Each row of a before or after table is a point. The points were changed in one or more steps. Then noise was added and the rows were shuffled. The steps act on columns, c1 being the first. Name the steps. A step turns or swaps two columns, mirrors them in a line or flattens them onto one, adds a multiple of one to another, or multiplies or shifts one. Angles are multiples of 10 degrees, from the lower column toward the higher: turns from -170 to 170, lines from 10 to 170 but not 90. Use the fewest steps. Two steps may share a column if one is a turn and the other turns, adds or multiplies; they go together, in the order done. Otherwise the lowest column goes first.

Before:
[[ -7 -15]
 [ -8  20]
 [  3  -4]
 [-11  60]
 [ -5  -5]
 [  4  -7]
 [-18 -13]
 [-14  -3]
 [ 34 -14]
 [ 51  14]
 [-15 -17]
 [ -9  15]
 [-17  -6]]
After, 13 rows:
[[ -8 -16]
 [ 21  -9]
 [  1 -12]
 [ 11  52]
 [-15 -19]
 [ -8   4]
 [ 59 -10]
 [ -6   1]
 [ -4  -5]
 [-15  -7]
 [-18 -15]
 [ 15  -5]
 [-13  34]]
Steps: swap c1 and c2

Before (8 x 6):
[[-32  28  14 -14   3 -14]
 [-16   2   4 -12  33 -23]
 [-11 -14  -6 -17 -14  14]
 [-42 -15  11   0  -6 -10]
 [-11 -18  31  -7  10 -21]
 [ 22  -6 -16  26 -12 -11]
 [ 42 -43 -42  11 -47 -37]
 [ -8   3  20 -13  -5 -11]]
After, 8 rows:
[[-29  29 -10  18 -13 -15]
 [ -1 -15 -19  -4 -17  14]
 [-34   1 -13   6  20 -23]
 [-14 -17  -2  34   5 -22]
 [ 60 -43   2 -43 -23 -37]
 [ 28  -5  23 -20  -1 -12]
 [-33 -14   0  10 -26 -10]
 [ -5   3  -8  24  -8 -12]]
Steps: turn c1 and c5 by 30 degrees; mirror c3 and c4 in the line at 40 degrees

Before:
[[-29 -13  13 -40   8 -29  10 -21  10  23 -20   4]
 [ 25  35  -9 -11  34  24 -33  20 -25  -3 -40 -25]
 [-14 -18  27 -26  12 -14 -20  -2   0 -31 -20   0]
 [-31 -18  -4 -27   9 -22 -13 -14  21  37 -18  -2]
 [ 10  -7   1 -18   9 -39 -38   5 -37 -27  12   7]
 [ -3   3 -21 -29  35  21 -14  21   8  19 -15  13]
 [-50  -4   4 -34  31   0  -6 -15   5  22  -1 -23]
 [-10 -15 -10 -60  27 -16  -8 -16  19  17  -1 -23]
 [ 27 -24  13   6  31 -29 -36   8 -19 -23   5 -15]
 [ 21 -16  14 -12   2 -18  -9  30 -28 -11   7  -7]
 [  7  -4  24 -19  -7 -20 -18 -10  11   4  21  14]
 [-18  27 -28 -22  30  -1   4  13  29  12 -21 -15]
 [ -5  32   4 -27  60   4  -2  14   5  19 -33  -1]
 [ 12 -24   7  -6  12 -18  -3 -24 -22 -24   5   4]]
After (14 x 12):
[[ 12  -4  22 -18  -7 -21 -17  -6   1 -10  21 -14]
 [  4  36 -10 -13  36  25 -31   6  24  19 -39  35]
 [-18  -6   1 -17   9 -38 -38  27  34   0  13   6]
 [-14 -11  12 -39   7 -30  10 -26 -25 -17 -21 -13]
 [  1  33   4 -28  61   5  -2 -16  -6  17 -33  -2]
 [  4   1 -20 -29  36  19 -14 -15  -2  25 -15 -16]
 [  3  26 -28 -20  30  -1   4 -10 -36  14 -22   1]
 [  6 -14 -12 -60  25 -16  -7 -19 -28 -14  -1  15]
 [-34  -4   4 -34  31  -1  -5 -23 -42 -11   1   9]
 [-10 -16  -1 -27   9 -21 -13 -39 -35  -7 -19 -13]
 [ -5 -25   5  -6  14 -17  -3  21  24 -28   5   2]
 [-11 -18  27 -27  12 -13 -19  31  -7  -7 -19  -3]
 [  9 -22  12   7  31 -28 -37  25  24   4   4  25]
 [ -1 -16  14 -15   0 -18 -10  14  31  29   9  20]]
Steps: turn c1 and c9 by -40 degrees; turn c9 and c12 by -160 degrees; turn c8 and c10 by 80 degrees
